Every row gives one point. A path goes straight from each point to the next, and from the last back to the first. The post is the endless flat space through its rows: a point in 2 columns, a line in 3, a plane in 4, and so on, so that a path can go around it. Count how often the path circles the post. Going back the other way cancels.

Post (1 x 2):
[[-6, 16]]
Path (21 x 2):
[[15, 51],
[13, 72],
[-23, 43],
[-67, -34],
[-31, -17],
[-57, 45],
[-4, 41],
[-28, 12],
[-34, -55],
[51, -33],
[29, 60],
[23, 72],
[44, 34],
[-6, -12],
[-49, -52],
[-54, 41],
[-2, 43],
[58, 17],
[3, -15],
[33, 16],
[7, 61]]
Times around: 0

Post (7 x 8):
[[-19, -26, -10, 47, -12, -38, 9, 18],
[-27, -50, 4, -2, -15, -27, -22, 13],
[11, 22, -34, -9, 59, -4, -4, 2],
[25, -2, -9, -18, -46, -22, 50, -20],
[-46, 40, -23, -19, -26, -6, 11, 24],
[-59, -24, -22, 27, -9, 6, 61, -4],
[-4, 29, -14, 41, 15, 22, 17, -42]]
Path (23 x 8):
[[5, 39, -20, 3, 10, -28, -19, -3],
[-74, 7, 13, 68, -42, 14, 68, -35],
[-43, -32, 7, 38, 1, 29, 35, -20],
[-8, -19, -40, -3, -5, 4, 37, 10],
[-9, -16, -89, 44, 42, -89, 13, 95],
[-6, 1, -43, -14, -17, -55, 22, 5],
[-91, 17, 15, -23, -22, 1, 0, -25],
[-40, -13, -21, 18, -15, -9, 19, -15],
[26, 14, -62, -58, -44, -45, 18, 38],
[-18, -17, -36, -14, 7, 23, 76, -21],
[10, -35, -18, 22, 10, -30, 78, 38],
[12, -26, 22, 39, 47, -18, -7, -15],
[-12, 45, -11, -19, -35, -31, 13, -2],
[-67, 21, -32, 12, -20, 6, -3, 0],
[-19, -18, -10, 7, -27, -9, -10, -4],
[-24, 11, -48, 10, 12, 27, 48, 3],
[-64, 12, -56, 43, -35, 24, 52, -31],
[7, 7, -29, -17, -3, -77, -34, 50],
[-43, 64, 22, 22, -19, -7, 29, -26],
[-5, -25, 8, 7, 1, -27, 65, 29],
[-14, 87, -18, -30, -11, 32, 20, 23],
[6, -16, -9, 14, -32, -8, 1, -14],
[-25, -27, -65, 44, -7, -52, 85, 30]]
Times around: 1

Post (13 x 14):
[[-27, -17, -67, 53, 7, -8, 23, -10, -25, 23, 15, 32, -47, 34],
[13, -48, -25, 13, -21, 13, 28, 28, -17, 49, -44, 27, 6, 20],
[-15, -7, -16, 21, -4, -17, -6, 19, 57, -52, -15, -18, 0, -5],
[-5, 30, 11, -6, 7, -1, -23, -52, 3, -7, 25, -11, 41, -54],
[-47, 19, 4, -18, 9, 17, -5, -12, -4, -47, 28, -47, 39, -8],
[-10, 37, -33, 3, 15, -19, -19, -17, -14, -45, -19, -6, 5, 15],
[23, -15, 9, 22, 1, 20, -18, -4, -21, 1, -4, -21, -8, -21],
[53, -19, -55, 59, -21, -3, 35, 54, -59, 40, 17, -5, 2, 11],
[-27, 0, -33, -33, -27, -32, -27, -22, 51, -21, 1, -55, 10, 0],
[-11, 52, -3, 10, 11, 33, -3, 13, 33, 2, -10, -30, 4, -20],
[6, -38, -34, 85, 10, -26, 17, 28, -2, 50, -41, -1, -23, 44],
[-52, 25, -17, -9, -20, 35, -36, -7, 10, -49, -31, -22, 53, -39],
[-20, -5, -13, -14, 0, -12, 21, -5, -13, -1, -17, -34, -3, -50]]
Path (31 x 14):
[[41, 5, -41, 44, 38, -80, -51, -51, -20, 85, 35, -14, -9, 60],
[4, -12, -51, 0, -49, -39, -26, 62, 50, -19, -23, 6, 42, 30],
[-8, 32, -4, 8, 21, -22, 11, -35, -95, 38, -47, 29, -25, 15],
[-14, 47, -14, 41, -17, 11, -67, -43, 37, 80, -14, -25, 33, -28],
[47, -23, 9, -3, 10, -7, 2, 22, -40, -5, 12, -35, 35, -11],
[-13, -44, 12, 53, 23, 27, -6, 30, 17, -55, 11, -43, 31, 15],
[23, 12, -9, -8, 28, 0, 38, -62, -25, 31, 23, -6, 22, 18],
[-19, -16, -22, 10, -1, -54, 47, -28, 15, -35, 4, -42, -21, 2],
[-50, -73, -2, -19, 2, -16, -2, -22, 9, -59, -30, -38, 46, -17],
[-93, 17, -58, -25, 23, 37, -36, -24, -20, -61, -34, -1, -18, -72],
[-72, 75, -16, 10, 14, 66, -6, 51, 8, -14, -16, -22, 32, -40],
[13, 50, -10, 87, -8, 4, 3, 33, -48, 34, -11, 4, 59, -14],
[-20, 27, -7, 31, -4, 32, 21, 17, -20, 26, -34, -34, 18, 8],
[-48, 5, -47, 0, 4, 24, 67, -11, 34, 53, -4, -22, -43, 8],
[-29, -14, -19, -16, 14, 27, 3, 26, -41, -27, -3, -66, 87, 33],
[-36, -25, -33, 77, 22, -10, -42, -49, 6, 91, -52, 51, -13, 0],
[22, 61, 10, 70, 18, 25, -42, 18, -60, -8, 28, 42, 34, 22],
[-42, 28, -36, 48, -25, 21, -10, -36, -23, -27, 59, 7, 8, -25],
[-56, 34, -34, -12, -69, 18, -38, 11, 10, -42, -48, -44, 47, -66],
[-34, 45, -3, 19, -1, 69, -46, 31, 34, -2, -16, -26, -66, 1],
[1, -30, -33, 71, 34, -9, 16, 92, -19, -11, 7, -63, -25, 49],
[-32, 9, -42, -28, 31, -53, -1, -79, 32, 31, -39, 19, -35, 17],
[41, 16, -29, 14, -15, 11, -4, -21, -38, -24, -58, 72, 54, 36],
[-16, -26, 17, -11, -9, 43, 33, 36, 4, -10, -16, -15, -3, 15],
[3, 20, -17, -4, -5, 1, 21, -18, -31, 39, -27, 31, 16, -20],
[-40, 15, 10, -17, 21, -15, 32, -73, 18, 50, 49, -24, -28, 10],
[1, 25, -75, 63, 11, -35, 29, -12, 40, 30, -24, -19, -16, 11],
[15, 0, -47, 38, 4, -13, 51, 1, -34, 30, 6, -41, 8, 49],
[37, 4, 23, -12, -17, 3, -6, -30, -19, -2, -14, -17, 32, 6],
[32, 24, -6, -4, 18, 41, 41, 40, 2, -20, -62, 33, -15, -1],
[48, -32, 5, 36, 21, 13, -11, -3, -16, 23, -22, -25, -16, 6]]
Times around: 1

Post (17 x 18):
[[-20, 17, 7, -11, -5, -40, 11, -8, 22, 15, -27, 36, 10, 28, 30, -1, 22, 8],
[-14, 9, -4, -33, -36, 27, 22, 33, 3, 11, -10, 21, 14, 32, 9, 3, 18, -2],
[-25, -32, -2, 4, -31, 26, -29, 27, 1, 6, -37, 28, -13, -2, 2, 4, 9, -35],
[-8, -9, -38, -2, 13, -6, -6, 17, -17, 6, 21, -61, 11, -40, -1, -27, 11, -2],
[12, 19, -9, -6, 4, -33, -4, -23, -12, 14, 38, -14, 4, -12, 4, -11, -21, -17],
[-26, 15, -9, 14, -18, -17, -9, -10, -8, 0, 17, 11, -16, -32, 4, -7, 1, 12],
[-13, 6, -2, -13, 0, -7, -20, 10, 19, 4, -18, 29, -7, 42, -10, 9, -21, 20],
[-10, -41, 12, -22, 10, 39, 30, 19, -9, 12, -22, 21, -3, 39, 3, -11, 37, -6],
[20, -17, -8, -8, -30, 5, 15, 27, 2, 19, -26, 44, -2, 17, -13, -7, 22, 23],
[-19, -14, 3, -6, -29, -16, 12, -17, -3, -6, -37, 27, 12, 22, 10, -14, -30, 5],
[5, 18, -6, 2, -5, -10, -16, -39, 10, -15, 6, -5, 30, -11, 7, 3, -17, 20],
[0, -7, 23, -18, -33, -17, -1, -21, 19, 40, -8, 7, -6, 31, 0, 12, -15, 29],
[-20, 7, -5, -7, -3, -24, -6, -14, -11, 6, 21, -12, 31, -14, -33, -1, 0, 12],
[10, 27, -14, 3, 7, -31, -5, 1, -27, -10, -6, -40, -8, -25, -16, 9, -18, 7],
[-5, -37, 18, -12, -31, -1, -26, 48, 5, -43, -8, 12, -27, 0, -2, -6, 29, -12],
[3, -4, -39, -26, 10, 7, -1, -31, 4, -11, 7, -38, -20, -42, -31, 7, 3, -20],
[-7, -50, 3, -23, 5, 24, 28, 46, -3, 3, 3, 26, 11, 19, 0, 18, 8, -9]]
Path (28 x 18):
[[-8, 10, -12, 6, -28, -7, -36, -3, 16, -25, -12, 4, -33, -3, 48, -5, 6, 22],
[2, 14, 7, -38, -43, -28, -10, -38, 3, -19, -23, -33, -19, -2, 26, -19, -2, -30],
[-22, 10, 12, -14, 11, -35, -13, -13, 3, 44, -37, 23, -22, -2, -34, 14, -9, -3],
[14, -21, -13, 6, 17, -3, 0, 51, -12, -26, -9, 28, 33, 8, -16, -21, -21, 8],
[0, -17, -8, -13, 2, -14, 28, 7, -8, 29, -18, 26, 10, -23, -25, 22, -10, 17],
[-47, 20, -33, -51, -12, 2, 19, -52, 21, 46, 28, 28, 5, 11, 3, 10, 9, 17],
[13, -22, -16, 4, -34, 22, -38, 4, -16, 7, -11, -14, 2, 5, -50, 26, -7, 35],
[26, -34, -16, -15, 19, -31, -7, 30, 30, -28, -2, -15, 3, -4, -28, 15, 27, 28],
[-27, -14, -17, 17, 13, -19, 35, -18, 3, 12, -2, 45, 1, -12, 22, -19, -5, -2],
[26, -23, -15, -14, -13, -13, -10, 31, 9, 66, 7, -43, -53, 10, -33, -5, 12, 38],
[-6, -58, 12, -41, 9, 7, -19, 21, -4, -95, 28, -32, 10, 27, 9, -5, -14, -21],
[-20, 40, -12, -19, -56, -4, 8, 12, -14, -28, 15, 54, -4, -35, 9, -5, 32, -11],
[7, -29, -43, -7, -25, 56, 16, -4, -16, 19, -57, -39, -7, -55, -21, -22, -27, 2],
[-46, 12, -10, 30, -29, -27, 5, 7, 7, 16, -40, 21, 11, -2, 1, -7, -28, 28],
[-48, -9, -13, 29, 7, -22, -11, -48, 17, 3, -28, 43, -8, 19, 9, -34, 16, 1],
[-24, -48, 18, -7, -17, -14, -23, 35, 0, -27, 26, 0, -31, 6, -20, -18, -4, -23],
[47, -14, -16, -32, 48, -3, 48, 51, 22, 27, 27, 18, 2, 8, 12, -13, 24, -5],
[-1, -13, -22, 7, -44, -14, -29, 39, -45, -10, -46, -29, -34, -42, -43, 12, -61, -1],
[42, -41, 17, -12, -5, -21, 34, 0, -31, 2, 9, 24, 26, 12, 14, -9, 19, 24],
[1, -47, 3, -56, -16, 29, -7, 44, -1, 13, -15, 11, -18, 24, -34, 30, 17, -26],
[-29, -3, 48, -12, -3, 12, -9, -14, 12, -24, -35, -33, 49, 39, 20, -17, -42, 38],
[7, 20, 12, -3, -21, 3, 3, 22, 11, -45, 24, 8, 20, -15, -16, 4, -3, 2],
[6, 5, -16, 19, -32, -32, 9, 4, 4, 20, -20, 30, 23, 36, 42, -35, 15, 2],
[-75, -1, 2, -3, 8, 22, -18, -2, 9, 8, 28, 27, 12, 13, 18, 35, -7, -8],
[-6, 22, -30, 17, -20, -19, 63, -16, -19, 9, 5, 55, 28, -4, 37, -40, 32, 1],
[-15, -19, 1, -13, 6, 14, 21, 48, 23, -46, 15, 51, -4, 11, -14, -2, 18, -31],
[9, -10, 15, -4, 53, -11, -13, -8, -11, 17, -29, 19, -26, 14, -18, -6, -7, -18],
[6, -21, -12, -9, -45, 6, -2, -5, -24, 53, -30, 2, 23, -1, -28, -14, -16, 12]]
Times around: 0

Post (17 x 18):
[[-1, -15, 8, 21, -27, 4, 3, -23, -39, 6, 15, -18, -1, 41, 20, -5, -17, 23],
[26, 10, 8, -13, -39, -1, -23, -10, 24, 6, 15, 19, 22, -15, -37, 16, 23, -30],
[13, 4, 19, 38, -8, 5, 30, 14, -15, -16, 29, 5, -17, 0, 27, -26, 8, -37],
[-10, 72, -11, -32, -33, 6, -6, -15, 29, 3, 11, 26, 18, 2, 10, 14, 12, -31],
[5, 15, -10, -16, -14, -13, 3, 20, 9, -8, 31, -37, 2, 29, 23, 2, 39, -30],
[-9, 38, 5, -17, -1, 22, -46, -12, -2, 30, -2, 31, 3, 9, -16, -16, 9, -27],
[-17, -38, 15, 15, 10, 22, -1, 3, -21, -63, -4, -22, -24, -15, 15, -33, -17, 38],
[-3, 40, 5, 2, -29, -38, -34, -3, -12, 12, 15, -7, 40, -16, 26, 7, 17, -45],
[7, -20, 8, -4, 3, -21, 24, -8, -26, -23, -4, -9, -18, 10, -21, -47, -21, 34],
[-9, 51, 16, -22, 5, 18, -14, -18, 11, 7, 18, -4, 15, -14, -43, 19, 2, -38],
[6, -31, 24, -18, 22, 5, 13, 7, -17, -2, 7, 11, -12, 7, 11, 1, -16, 37],
[-4, -20, -6, 18, 22, -3, 34, -6, 43, -14, 42, -27, 2, -6, 15, -37, 4, -1],
[-9, -25, 20, -10, 26, 11, 30, -40, 30, -13, -5, -13, -37, -15, 10, -17, -2, -25],
[37, 6, -11, 31, 3, 1, -7, -12, -40, 3, 0, -14, -26, 8, 16, -21, 1, 40],
[-20, -19, -10, 2, 12, 3, 29, -10, -9, -21, 19, 4, -2, -10, -4, -22, 49, -4],
[-7, 9, -41, 22, -15, -11, -16, 13, -2, -10, 14, -4, 25, 23, 26, 19, 7, -50],
[16, 18, -34, -27, -33, 18, -19, 8, -18, 36, 19, -7, 30, -18, 13, -7, 17, -46]]
Path (30 x 18):
[[-3, -7, -3, 19, -22, -5, 26, 2, 16, 8, 48, -52, -3, -20, -26, 20, 74, -56],
[11, -21, 38, 21, -79, 20, -41, -5, -54, 39, -22, 38, 25, 5, -13, 8, -25, 19],
[-12, 6, -54, -23, -20, 11, 12, -7, 19, 10, 28, -17, 13, 24, 17, 22, 30, 24],
[-4, -9, -16, 53, -21, -20, 23, -18, 4, -20, 32, 18, 7, -40, 8, -55, 12, -26],
[-5, 0, -3, 15, 5, -3, -4, 2, -70, -36, 12, -18, 12, -35, 7, -33, 0, -21],
[-14, 49, -13, -14, 39, 33, -8, -10, 17, 12, 11, 14, -2, 31, 70, -17, 32, -65],
[19, 11, 20, -28, 1, 18, 31, -13, 28, 1, 9, -73, -26, 26, -9, -5, -31, 0],
[20, 21, 9, -4, -30, -33, 2, 12, -8, 42, 1, -24, 15, -2, 9, -1, 4, -3],
[-12, 12, -9, -19, -55, 13, -25, -38, -27, 46, -14, 37, -18, 28, -1, 32, 5, -5],
[-25, -9, 26, 5, 8, 35, -26, -12, 1, -42, 3, 27, -21, -16, 37, 9, -8, 1],
[23, -12, -29, -50, -44, -27, 3, 3, -18, 21, 3, -9, -5, 48, 16, -6, 9, -23],
[-42, 38, 0, -58, -20, 11, -2, -47, 45, 19, 9, -31, -3, -1, 38, -1, -10, -45],
[-12, 0, -32, -33, 22, -8, 38, -44, 62, -14, 22, -6, -31, 5, 10, -29, -21, -46],
[9, -1, 20, 34, -17, -55, 8, -2, 29, -31, 23, -27, 8, 12, 2, -38, 2, -71],
[-14, -6, 28, 29, 11, -13, -8, -17, 1, -7, 7, -20, 17, 0, -4, -39, -18, -19],
[-14, -95, 14, 11, -18, -1, 20, -5, -15, -5, 1, -8, 7, 9, -25, 6, 36, -22],
[-28, 40, 27, 20, -1, 18, -14, 4, 46, -13, 2, 26, -26, -22, 4, 14, -29, -30],
[16, 58, -46, 24, 11, 23, -28, 19, -44, 0, 25, 75, -22, 61, -41, -2, 30, 38],
[3, 31, 2, -11, -15, -25, 0, -11, -18, -4, 0, 21, -18, 51, 32, -3, -14, -21],
[21, -30, -12, -11, 1, 22, -43, 16, 17, 7, 14, -10, 23, -32, -72, -47, 28, -87],
[14, -2, -8, -26, -17, 21, -2, 22, -32, 16, -9, -15, 15, -16, 31, -2, -9, -7],
[11, -14, 7, -18, -17, 37, 19, 55, 16, 16, 15, 34, 5, 10, -16, -7, -14, 16],
[-9, -13, 12, 59, -35, 22, 23, -7, -40, 11, 24, 13, -8, 63, -23, -12, -9, 36],
[-10, 20, 4, 18, -9, -46, -6, -14, -43, -39, -1, -29, -13, -67, 18, -77, -5, 48],
[9, -21, 8, 3, 2, -12, 39, -7, 10, -13, 53, -14, 6, 8, -6, 5, -1, -25],
[-7, 1, -38, -34, -7, -12, 33, -8, 33, -9, 37, 3, 33, 2, -16, 33, 3, -53],
[51, 56, -10, -14, -41, -12, 19, -1, 10, -1, 50, -35, 11, 40, 46, -18, 6, -20],
[-32, 28, 36, 25, 40, 43, 15, -48, -5, -4, 1, 11, -22, 17, -3, -30, 17, -5],
[28, -81, 27, 64, -2, 13, 4, -15, -1, -25, 17, -5, -5, -38, -38, 4, 56, -23],
[-25, -64, 25, -15, -31, -25, 31, -16, -26, -11, 15, -34, 5, -9, 13, -6, 4, 43]]
Times around: 4
